Each row is a point. The points of each table are mixes of a few directions, plus a little noise. Count the directions of each table, and those that both share. Where both have some left over, give the other angles between the two spaces (their principal angles), to ten degrees, smallest first.
(in the rows, 128 means zero)

First (4 x 2)
[[133 151]
 [111  47]
 [142 196]
 [126 117]]
Second (6 x 2)
[[105  16]
 [127 126]
 [134 158]
 [135 161]
 [139 184]
 [127 124]]
Directions: first 1, second 1, shared 1

First (8 x 6)
[[107 139  24  79 166  51]
 [129 169 112  88 151 130]
 [180 104 155  94 116 172]
 [118 121 169 173 109 145]
 [ 81 151 171 202 115 132]
 [133 140  49  61 162  84]
 [126 104 182 182  99 154]
 [150  96 163 144 106 155]]
Second (8 x 6)
[[144  85 199  49 136 162]
 [111 151 165 105 124  41]
 [143  75 114 110 149 172]
 [127 127 143 158  73 249]
 [148 176 103 144 147 143]
 [129 153  79 165 141 112]
 [119 162  81 178 128  98]
 [102  95 139 115 125  49]]
Directions: first 3, second 4, shared 1; angles 40, 40

First (9 x 11)
[[ 75 121 101 113 126 119 151 126 208 104 125]
 [193 121 190 153 140 125  80 154  20 134 114]
 [127 165  92 163 131 143 123  70 144 166 171]
 [162 151  90  90  97 164 178 101  90 182 152]
 [175 154 171 112 108 122 152  86  49 134 131]
 [129 102  98 145 146 148  92 183 139 149 127]
 [113  87 113 122 141 135 107 200 154 122 106]
 [ 85 125 147 132 134  97 132 115 180  81 115]
 [ 92 124 151 123 130  98 138 117 168  82 112]]
Second (11 x 11)
[[138 148 122 165 107 155 142 148 120 114 146]
 [125 150 111 129 139 128 113 155 102 135  84]
 [135 141 137 155  93 156 124 156 123 128 136]
 [135 172  92 168 136 149 141 163  91 111 109]
 [123 133 138 115 115 130  94 155 116 150  87]
 [125  76 159  96 128 104 143  66 179 128 186]
 [136 137 111 155 135 137 161 118 128 104 161]
 [129  72 149 104 143 100 171  43 188 109 218]
 [136 165 112 169 110 159 130 171 101 120 115]
 [131 142 140 144  93 153 107 166 117 139 111]
 [ 95  73 136   7 208  36  80  69 144 171  54]]
Directions: first 4, second 3, shared 0; angles 50, 70, 90

First (9 x 18)
[[145 127 137 121 128 130 131 117 137 146 123 136 138 125 127 140 117 147]
 [ 90 131 108 144 128 123 121 153 108  87 138 111 105 136 130 101 153  85]
 [ 59 133  90 157 127 119 115 173  91  53 147  96  85 142 131  78 175  49]
 [ 94 130 109 142 128 124 121 150 110  91 137 112 107 135 129 104 151  89]
 [ 99 130 112 140 128 124 122 147 112  96 136 115 110 134 129 107 148  95]
 [124 128 126 130 128 127 127 131 126 123 129 126 125 129 128 125 131 123]
 [198 123 166  99 129 137 141  82 165 203 109 160 171 114 125 178  81 208]
 [140 127 135 123 128 130 130 120 135 141 125 134 135 126 127 137 120 142]
 [203 123 169  96 129 137 143  79 169 210 107 163 175 113 125 182  77 214]]
Second (10 x 18)
[[161  95 126 105 115 156 131 138 101 113 113 169 119 111 102 129  96 192]
 [123 171 117  91 152  70 106 141 178  85 141 103  99 123 175 153 117 101]
 [102 157 108 160 122 159 122 123 109 136 124 117 142 119 121 133 149 119]
 [184 189 128  85 161 112 110 103 186  92 151 104 137 137 249  95 136  70]
 [105  65 168 141 124 124 165 121 117 150 132 129 129 148  99 107 136 113]
 [ 66 113 124 161 104 150 169 128  93 150 146 117 125 118 108 143 137 122]
 [178 164  93 117 122 104  78 147 141 147 109 147 132 122 112 158 107 178]
 [ 88 133 123 154 139 139 105 138 115 106 101 122 125 122  75 140 145 127]
 [107  46 182 149 125 142 172 113 106 153 127 135 138 154  90  89 143 110]
 [164 146 112 117 117 124 121 128 133 148 134 137 135 125 149 133 115 148]]
Directions: first 1, second 6, shared 0; angles 40

First (10 x 32)
[[ 91 124 123 154 106 161 111 145 101 156 137  95 114 133 105 138 147 132
  118 145 162 164 128 129 172 106 154 185 123 141 125 107]
 [ 96 120 115 115 108 160 126 126  96 137  98  79 115  99 114 109 114 140
  138 108 157 157 150 147 186 136 151 139 125 128 129  91]
 [124 124 119 112 116 130 119 130 124 137 142 116 129 115 133 133 145 126
  138 138 133 137 132 142 121 116 134 129 120 109 104 140]
 [ 99 120 118 111 117 160 137 118  96 124  73  80 115  95 113  94  90 144
  138  86 153 149 157 144 197 155 147 122 131 136 148  76]
 [157 147 164 202 175 103 148 133 161 104 124 202 131 201 118 138 101 124
   84 129  97  87  93  68 106 143  96 141 151 191 197 122]
 [146 127 125 101 133 112 133 118 139 117 128 136 137 114 144 123 125 125
  141 121 113 114 132 137 102 136 118  94 126 108 115 145]
 [162 137 141 142 148  93 129 131 162 120 164 180 142 159 144 151 147 115
  118 153  97  98 103 109  64 117 103 118 130 127 124 170]
 [154 130 128 113 132  99 122 128 152 127 167 155 142 132 150 148 157 116
  135 153 106 111 116 131  67 112 113 110 121 101  96 176]
 [ 84 118 113 122 100 170 119 133  88 148 105  69 111 101 107 114 124 140
  135 117 168 169 150 148 196 125 160 158 122 129 124  88]
 [166 132 133 108 147  91 137 117 159 109 141 167 144 131 153 132 129 119
  135 130  93  94 120 125  68 135 102  84 129 110 118 165]]
Second (9 x 32)
[[116 144 134 144 128 141 127 131 125 117 109 116 123 125 126 115 117 140
  119 129 149 135 131 119 157 134 135 128 137 153 160 102]
 [146 182 143 125 136 117 120 121 159  85 121 126 142 107 171 103 128 156
  125 160 151 115 131 112 122 124 129  72 141 157 172 122]
 [122 163 133 142 139 123 133 142 155  71  97 144 130 114 139 107 115 122
  113 127 150 119 120 125 121 168 104  77 156 143 190 110]
 [139  77 118 106 100 134 105 112  88 233 210  99 128 151 119 176 179 138
  153 161 100 150 136 133 124  36 174 223  76  96   7 177]
 [118 129 114 119 122 120 125 148 144 104 132 143 130 112 129 135 146  98
  128 129 133 129 117 152  92 153 104 101 137  93 125 146]
 [109 126 103  90 103 130 115 142 130 117 138 110 130  84 137 130 158 107
  146 136 147 145 132 171 104 137 122  99 125  74  96 149]
 [120 130 138 170 142 131 137 142 132 118 115 152 121 158 107 132 114 118
  104 119 127 124 112 110 136 146 114 147 143 154 166 111]
 [124 103 123 116 123 138 134 117 105 153 120 112 122 128 114 127 115 132
  138 106 118 135 140 135 151 125 140 149 117 121 106 120]
 [159  97 147 141 158 118 157  98 113 155 110 151 126 173 110 127  79 141
  125  85  77 100 132  96 146 129 129 157 121 159 129 116]]
Directions: first 3, second 5, shared 3

First (11 x 32)
[[105 123  85 126  95 130 119 124  99  86  94 111 161  96  92 145 157 105
  134 127 123 182 160 137  95 152 138 139  79 140 163 114]
 [107 143 130 131 116 139 134 154 139 113 114 118 147 136 149 154  66 115
  179 126 135 136 134 139 138 123 108 124 138 155 119 135]
 [120 173  79  97 125 120 140  98  66 120  71 131  88 179  80  94 154 144
  114 131 193 163 125 139 159 111  68 123 128 126  52 128]
 [117 119 147 121 114  95 115 109 102 137 159 126 103 102 149  90  98 118
  105 134 124 124 170 131  83 127 180 157 108 147 123 139]
 [126 133 137 119 130 139 124 147 148 142 128 129 132 124 156 138  84 130
  154 125 125 105 118 130 130 120 134 133 145 130 111 149]
 [149 107 194 184 139  91 147 108 115 131 185 119  92 155 127  83 169 134
   71 145 134 143 130 128 120 120 135 112 125 123 153  96]
 [153 114 234 211 159 109 166 143 167 137 203 121 106 190 165 118 113 135
  116 143 132 115 101 128 169 106  96  81 172 135 153  94]
 [ 65 151  57  64  79 143  97 148 112 100  74 122 174  68 148 171  19  90
  211 113 119 141 191 142  90 145 154 173  99 185 108 168]
 [182 108 137 162 153 181 138 162 185 140 103 121 162 138 101 161 230 159
  118 126 110 120  31 120 154 131 107  95 147  47 164 118]
 [158 123 119  99 151 150 115 133 156 170 121 146 122 116 136 128 150 155
  118 120 116  78  84 114 135 123 146 136 150  82 106 157]
 [129 117  92  95 147 109 111  81 119 134 154 163 121 103 106 126 170 123
   89 117  99 104 165 100 135 149 140 134 116 139 155 111]]
Second (8 x 32)
[[116 120 118 146  96 128 129 124 112 107 114 100 138 116  99 132 126 127
  114 126 150 182 146 146 103 135 130 138  96 126 148 113]
 [101 107 104  96 113 119 112 101 130 131 139 144 142  92 113 128 116 128
  112 126 122 141 173 126 112 144 147 160 111 130 144 132]
 [115 160 118 132 121 147 139 167 125 101  88 114 148 149 146 156  91 108
  195 128 133 133 113 138 144 122  97 109 139 156 106 136]
 [ 63 144  60  38  82 126 105 113  85 126  68 142 139  95 116 109  69 122
  162 136 160 162 183 150  96 130 140 193 107 141  59 182]
 [151 124 145 189 106 130 141 133 109 108 117  77 117 139  95 123 160 138
   90 125 161 184 108 148 105 124 126 112  97 108 155  96]
 [160 121 168 157 179 131 138 142 177 139 178 151 132 148 163 153 145 121
  138 124  79  63  98  98 173 129 115  85 168 138 164 108]
 [169 150 101  82 194 153 113 136 174 170 134 177 121 129 165 162 135 135
  154 103  76   7  81  82 186 126 122 103 181 126 106 149]
 [150  97 210 184 133  90 148 108 113 143 185 118  86 155 126  61 181 144
   58 157 144 152 120 136 106 114 148 124 125  99 141 108]]
Directions: first 6, second 5, shared 3; angles 30, 40

First (10 x 32)
[[122 155 151 160 218 138  99 136 116 113 163  82  79 155 154 106 189 160
   99 144 133 132 127 166  96 132 154 154 122 107 194  86]
 [ 97  72 172  82 177  90 125 114 139 198 136 153  86 139 161  58 160 146
  133 140 183 129  81 166  75 140 211 158 126  96 159 137]
 [171 132 204 115 105  75 134 148 166  52 121  50 167 100 148 142 228 148
  128  64 177 110 133  96 126  87 156 122 128  96 207  77]
 [137 183  74 183 145 185 117 135 104  89 141 109 120 141 107 174 101 129
  107 152  68 136 172 132 161 132  68 120 121 163 108 116]
 [116 170  55 175 121 186 118 125  92 130 134 159 124 144  98 162  49 105
  122 165  60 141 150 127 156 151  56 115 133 163  65 151]
 [111  52 126  61 135 111 156 111 153 199 113 171 104 117 134  92 110 139
  141 142 161 129 113 151 125 128 193 141 112 145 103 159]
 [134 162 164 153  97 103 109 138 116  97 130 115 161 130 133 129 149 106
  134 100 138 122 103  98 105 131  98 118 155  85 153 118]
 [119  80 116  81  42 104 152 115 138 179  93 200 170 106 109 121  61  90
  165 117 142 125 102  96 138 136 122 110 141 133  59 185]
 [135 140 182 129  83  82 117 136 129 105 121 119 171 121 139 118 160 105
  144  87 160 117  93  92  98 126 121 118 155  76 157 122]
 [139 134  34 144 158 205 152 124 129 119 130 123  97 127  97 182  73 153
  107 173  62 139 204 152 199 120 102 122  89 218  73 130]]
Second (10 x 32)
[[ 77 167 156 117 146  68  67 138 136 140 153 115 167  88 104 137 128 133
  131  62 130 150 111 151  98 145 139 136 110 133 109  95]
 [102 147  97 120 168 129  86  97 109 132 128  90 106 133 128 173 180 144
   97 110 108 157 129 116 125 148 136 128 159 125 117 110]
 [133  62  75 125 133 106 182 109  81 103 134  79 124 116 123  69  93 119
  136 164 175 118 115 158 150  88  74 141  92 136 163 165]
 [136  91  66  69 107 143 140  55 105 136 134  70 139  93 135 119  79 120
   79 171 149 141 137 149 158 129  92 120 124 140 146 155]
 [133 136  95 212 122 127 146 133  93  77 146 106 100 152 111 106 145 115
  198 143 142 131 159 119 162 121 120 130 149  69 184 205]
 [135 220 228 170  78 125  81 190 185 139 147 210 156 149 108 147 136 114
  194  78 101 116 162 103 107 159 200 115 152  75 119 128]
 [118 144 129  90 153 120  81 114 102 151 126 106  99 169 122 159 198 147
  104 105 121 131 134 111 107 131 154 138 160 113 107  94]
 [184  97 136 180 104 211 218 158 186 108  89 209 118 127 171 126  78 117
  130 197 101 107 122 106 153 126 114 104 120 165 129 144]
 [167  85 144 190 141 198 224 183 187 109  76 219 113 127 175 127  99 130
  124 179  95 105  93 108 133 116 110 114 103 194 109 108]
 [ 95 133 152   7 129  55  56 100  94 184 149  79 158 126 100 119 145 140
   86  73 162 123 119 159  85 117 144 150 111 129  96  71]]
Directions: first 4, second 6, shared 0; angles 50, 50, 60, 90

First (8 x 32)
[[147 100 105 127 136 105 119 128 111 134 146 155 138 116 108 135 100 124
  110 159 149  94 116 115 139 140 131 135 102 106 120 132]
 [135 101 108  95 140  92 161 114  95  86 152 165 122 104 133 103 119 159
  121 169 137  84 149 153 173 155 137 139 108  65 102 138]
 [107 142 141  91 129 122 180 111 117  70 128 129 105 119 166  88 163 170
  148 126 105 130 170 178 162 140 134 130 146  91 112 133]
 [174  88  93 189 130 124  36 157 136 228 138 142 172 136  54 198  53  57
   84 149 179 104  51  37  78 115 120 130  82 177 150 122]
 [ 95 170 163 112 119 154 163 119 145  94 106  95 104 139 170 101 180 152
  159  88  91 172 161 167 129 118 127 120 169 140 131 125]
 [107 182 170 176 106 192  86 148 185 185  83  60 131 169 132 160 157  87
  148  52 103 211 105  99  57  83 114 108 171 231 169 111]
 [111 118 123  50 142  85 223  93  82  17 153 167  95  93 177  56 160 208
  145 167 109  86 199 213 213 170 144 141 130  21  83 144]
 [149 123 121 183 122 149  56 153 153 210 118 112 157 148  84 183  92  69
  108 114 151 143  72  61  72 103 118 122 115 195 156 118]]
Second (9 x 32)
[[123 134 126 150 133 158 104  67 145 123 158 172 125  83 145 140 147 160
  166 165 166 119  88 132 173 124 108 131 146 201 132 105]
 [145 122 119 148  88 182  71  29  94  54 214 187 160  72 168  64 179 159
  198 124 220 110  72 154 119 121  60 116 159 216 168 125]
 [112 172 165 165 110  86 101 122 140 249  71 188 176 126 127  97  91 163
  209 108 191 103 123 201 155 120 169  83  79 137  71  69]
 [127 154 153 125 123 137 137  94 127 150 136 160 137  93 122 144 137 147
  156 154 153 145 132 180 120 117 106  89 128 133 113 106]
 [ 95 105 107 117 124 137 140 133 105  38 155 135 160 160 115 101 146  89
  115 110 121 106 136 140  65 131 129 111 158 127 175 148]
 [212 121 135  91 118 116 143 186 107 160 113  25  66 133 138 134 115 125
   60  99  76 189 163  65 120 133 100 174  96  34 104 178]
 [107 114 108 137 186  86 150 212 195 197  48  72  74 179 111 201  77 112
   61 145  36 118 140  38 213 144 213 195 107 106  98 126]
 [102 141 144 107 140 103 174 167 130 144  95 120 138 155  93 155 112 102
  103 132  93 140 173 165  85 125 151  92 121  71 115 125]
 [130  90  94 113 130 147 131 141 111  37 162  93 117 152 133 115 148  96
   84 114  97 122 126  77 101 137 116 160 157 127 176 170]]
Directions: first 2, second 5, shared 0; angles 70, 90

First (11 x 32)
[[157 141 132 128 110 118 148 166 133 133 118 143 127 116  98 108 139 105
  127 112 129 147 110 118 137 145  97 145 108 133 137 152]
 [166 157 101 171  77 143  98 109 182 147 179  87  77 249  43 122 146  84
  143 135 138  96  61  86 128 114 203 170 152  18 136  98]
 [ 95 105 149  95 170 117 149 138  88 113  91 157 166  39 193 135 113 164
  117 124 120 151 180 160 125 138  76  95 113 211 120 149]
 [149 141 123 137 109 128 130 139 144 135 136 125 116 150  96 118 137 108
  131 124 130 129 106 114 133 131 132 145 124 103 133 133]
 [137 139 109 154 103 139 103 101 159 137 162  97  98 205  89 133 132 111
  137 138 132 100  97 106 125 114 185 147 152  63 131  99]
 [ 97 110 140 109 159 126 131 118 103 118 110 138 149  82 180 142 114 159
  121 133 122 133 167 152 123 126 109 101 128 175 120 129]
 [147 138 126 135 111 125 132 143 139 133 131 130 121 140 101 117 138 111
  130 122 130 132 111 117 132 132 124 141 122 113 133 135]
 [ 60  89 151  85 195 125 135 104  71 104  90 151 177  30 240 157  96 195
  118 139 117 139 212 177 118 123  95  68 130 230 111 130]
 [124 128 121 137 125 135 111 106 136 130 145 110 117 162 123 135 126 130
  132 138 130 112 122 122 123 116 159 129 142 101 125 110]
 [139 129 138 114 131 116 153 163 115 127 103 154 145  78 132 113 132 124
  122 113 126 154 137 136 136 146  80 127 104 166 131 158]
 [136 135 120 141 116 133 118 120 142 133 142 116 114 161 108 129 132 119
  132 131 130 118 111 119 128 122 150 137 137  98 130 118]]
Second (10 x 32)
[[114  81 139 119 133 126 141 105 133 135 134  82 126 167 156 132 118 117
  157 138 121 118  95 106 116 121 137 155 124 122 108 106]
 [150 201 133  96 178 167 108  58 183 100 134 145 155 156 104 134  98 110
  137 118  91  62  97  93 134  66 190 148 190 104  98  76]
 [107  76 128 138 119 124 119 149 110 169 119 105 142 140 141 138 147 128
  131 162 139 142 115 145 141 151 182 140  95 108 153 115]
 [151 143 138 107 147 119 140 161 121 125  91 175 156  69 121 118 137 133
  117 105 127 136 144 144 148 137 104 122 115 167 135 151]
 [ 95 176 132 132 109 145 161 127 113 114 157 132 137  97 145 116 103  95
  108 157  98 183 127 109 107 137  64 127 110 143 134 153]
 [ 67 100 117 177  60 141 134  85 113 116 197  57  57 181 151 114 104 120
  134 155 125 159 124 125  93 139  82  97 126 100 129 128]
 [106  66 143 127 124 140 119 113 124 154 107 105 135 128 138 111 133 131
  144 137 123 112 108 161 163 138 188 116 109 121 146  94]
 [192 154  93 157 114  86  87 193 117 117 108 194  89  99  71 142 175 192
   95  70 194 118 210 174 136 146 100  80 150 138 145 181]
 [141 201 118 123 141 135 132 131 138 110 144 157 142 121 115 142 119 114
  108 133 117 138 135  99 108 112 106 143 146 127 120 143]
 [158  81 139 103 154  98 138 156 126 139  89 128 143 123 139 136 145 142
  148 104 145 113 123 124 132 133 125 154 117 153 111 133]]
Directions: first 2, second 6, shared 1; angles 70
